Every row gives one point. The points of each table are mixes of a few directions, plus a little noise. Count the directions of each table, and those that both share. Where both have some left over, give the other angles between the two spaces (their principal angles), to ten degrees, smallest first.

First, 6 rows:
[[ 18  -3  18]
 [-21  -3   4]
 [-34  -1 -10]
 [ -1  -8  28]
 [ 28   2   3]
 [ 10  13 -42]]
Second, 6 rows:
[[-14  -4   8]
 [-14  -4   7]
 [ -2  -1   1]
 [-17  -5   9]
 [-13  -4   7]
 [ 60  16 -32]]
Directions: first 2, second 1, shared 1

First, 5 rows:
[[  1  -1  -1   2]
 [ 17 -15 -15  47]
 [ -5   4   5 -15]
 [  9  -8  -8  26]
 [-22  18  19 -60]]
Second (7 x 4):
[[ -2  -3   5   3]
 [ 10  16 -26 -15]
 [-11 -17  27  15]
 [-18 -27  45  25]
 [ 11  17 -28 -16]
 [ 18  27 -45 -25]
 [ -9 -13  22  12]]
Directions: first 1, second 1, shared 0; angles 80

First (7 x 6):
[[-11 -12   2   3   0  14]
 [  0   9  -7  12  -9  10]
 [ -1   5  -2   9 -13   9]
 [  2   7  -1   6 -13   4]
 [ 29   4  13 -38  14 -60]
 [  3  17 -18  11  18   6]
 [-21 -32  12  -4   2  17]]
Second:
[[-13  30  28  22  14 -14]
 [ 13   3  -4  12  -3  -1]
 [ 14 -22 -30 -14 -16   7]
 [  8 -23  -7 -16  -1  15]
 [ 11 -11 -40  -7 -24  -4]
 [-30   5  25 -17  17   1]
 [  8   3  22  12  14   7]
 [-10  15   5   7   1 -11]]
Directions: first 3, second 3, shared 0; angles 30, 80, 80

First (7 x 8):
[[  3  -9  -4   8   2   9  15   4]
 [ -3 -12  22  10 -33  -7 -27 -22]
 [-14  60  -1 -48  27 -37 -48   6]
 [  4 -16   0  13  -7  10  13  -2]
 [  4  16 -30 -14  45  10  38  31]
 [ -2  -3  10   3 -14  -5 -14 -10]
 [  7 -34   3  28 -19  19  23  -6]]
Second (8 x 8):
[[ -4 -25  18 -18  37 -22   0 -37]
 [ -2 -15  11 -11  22 -13   0 -22]
 [  5  31 -22  22 -46  27   0  46]
 [  4  24 -18  18 -36  21   0  36]
 [  4  22 -16  16 -33  20   0  33]
 [ -4 -29  21 -21  43 -25   0 -43]
 [ -2 -14  10 -10  20 -12   0 -20]
 [  1   5  -3   3  -7   4   0   7]]
Directions: first 2, second 1, shared 0; angles 80

First:
[[ -4  -8  13   8   4  -2   4  -6  -6]
 [ -8  -4  16   5   8  -8   0 -16 -12]
 [  4  16 -26 -15  -3  -3 -23   7   8]
 [ 13  18 -35   4  11  10 -30   1  12]
 [  9   1   2   3  -8  16  31   8  10]
 [  4 -16   3   3 -11   8  12  21   8]
 [-18  -7  28  -8   0 -22   6 -16 -20]]
Second (9 x 9):
[[ -5  15  60  -7   5 -11  39 -10  27]
 [  3  -7 -30   4  -2   6 -20   5 -13]
 [ -3   8  31  -4   2  -6  20  -5  13]
 [  0  -1  -4   1  -1   1  -3   1  -2]
 [  2  -6 -23   3  -2   5 -15   4 -10]
 [ -2   6  24  -2   2  -5  16  -3  10]
 [  2  -4 -17   2  -1   4 -11   3  -8]
 [  1  -1  -7   0  -1   1  -5   1  -3]
 [  3  -8 -33   4  -3   6 -22   6 -15]]
Directions: first 4, second 1, shared 0; angles 40

First (11 x 11):
[[-17 -34 -33  60 -10 -15  34 -10  26 -37 -34]
 [ -7   9  -4   3  -2   5  -2   8   9  13  -1]
 [  8   4  10 -14   4  -7 -10   4  -4   3  20]
 [  7  20   6  -4   3  -2   9  -1  -3   1  -8]
 [  9  18   6  -4   4  -5   8  -1  -2  -1  -4]
 [  8 -17   9 -17   3  -3 -14  -5 -16  -7  20]
 [ -3  -2   0  -4  -1   6  -5   1  -1   5   1]
 [  0   8   1  -2   1   0  -2   4   3   6   2]
 [ -1   5   2  -8  -1  13   1  -5 -10   5 -14]
 [ -1   3   2  -5   1   1  -7   5   2   7   8]
 [ -3 -12   1  -7  -2   6 -12   0  -5   4   9]]
Second (9 x 11):
[[  0  20  -1   6   3  -3   9   4   1   4 -14]
 [ -4  25  -7  -2   1   3  -9  13  -4  13   2]
 [ -5  18   8 -17  -9   7 -12  10   8   1   0]
 [ -1 -18 -11   8   0  11   0  -5   3  10  10]
 [ -4 -36   7   2  -1  -7   2 -13  -9 -21  -7]
 [ -5 -21  19   7  10 -16   8   0   8   8  -2]
 [ 11  -6  11   0   5  -7   7  -3  17   8  19]
 [  9  32 -27 -10  -4  11 -20   8 -22  -3  17]
 [ -2 -15   1   7  -5   1  16 -14  -2 -21 -25]]
Directions: first 4, second 6, shared 3; angles 60
